Each wall is flat, endless, passes through zero and stands at right angles to its row. A trip goes straight from one point to another. List the walls that it crosses, first one first.

Walls:
(1): [ 2 27]
(2): [-21 -30]
(3): [16 23]
(4): [ 43 -19]
(5): [22  3]
(6): [-33   8]
(7): [-32  -6]
(8): [-30  -3]
(9): [ 1 30]
(10): [-28 -37]
Trips:
[17  3] to [ 29 -16] => 9, 1
[-26 -37] to [-16 -15] => none

Walls:
(1): [ 9 -7 17 -4]
(2): [  8  25  12 -14]
(3): [-13   3  26  18]
(4): [-4 -1  8 -6]
(5): [ -8 -46  13 -34]
(6): [ 2 28  0 22]
Trips:
[-26   8 -32  44] to [-32  16  15  -2] => 4, 2
[ -7  10 -17 -24] to [ -3 -15   0 -22] => 1, 2
[-6 17 -3 29] to [ 14  -2 -16  11] => 3
[-20  -6  15 -16] to [ -6 -19  -2   0] => 2, 3
[  1 -20 -26  14] to [-16   6  -5 -11] => 4, 2
[ 42   0  16 -25] to [-25  -7  24  -9] => 3
[  7 -12  14 -60] to [ -5  17  15 -23] => 3
[  2 -33 -24   5] to [ 10  47 -24   3] => 5, 6, 2

Walls:
(1): [-15  -5 -15  -7  47 -29  42 -12]
(2): [-18  -7 -23  -3  13   5  -3  42]
(3): [ -1 -45   2 -34  -6  18 -23 -15]
(4): [-15 -40   4 -15 -27   0 -13  -8]
(5): [  5  20  30  -5   1 -33   6   1]
(6): [-21 -16   3 -11 -25  14 -11  -7]
Trips:
[-36  18  -1   8  32  -6  -5  13] to [-36 -23  -2 -10   6 -24 -19   8] => 6, 4, 3
[  4  10  19 -40 -14   2  -1  -2] to [-16   1  12 -35 -15 -11  12  23] => 2, 1
[  0  22   7  -7 -21 -15  -8   9] to [-25  -6 -11  20  -3 -20  13  -6] => 4, 1, 2
[ -4 -34   4  10 -37  -6 -20 -20] to [-26  28  12  -5 -23 -60  20 -20] => 5, 3, 1, 6, 4
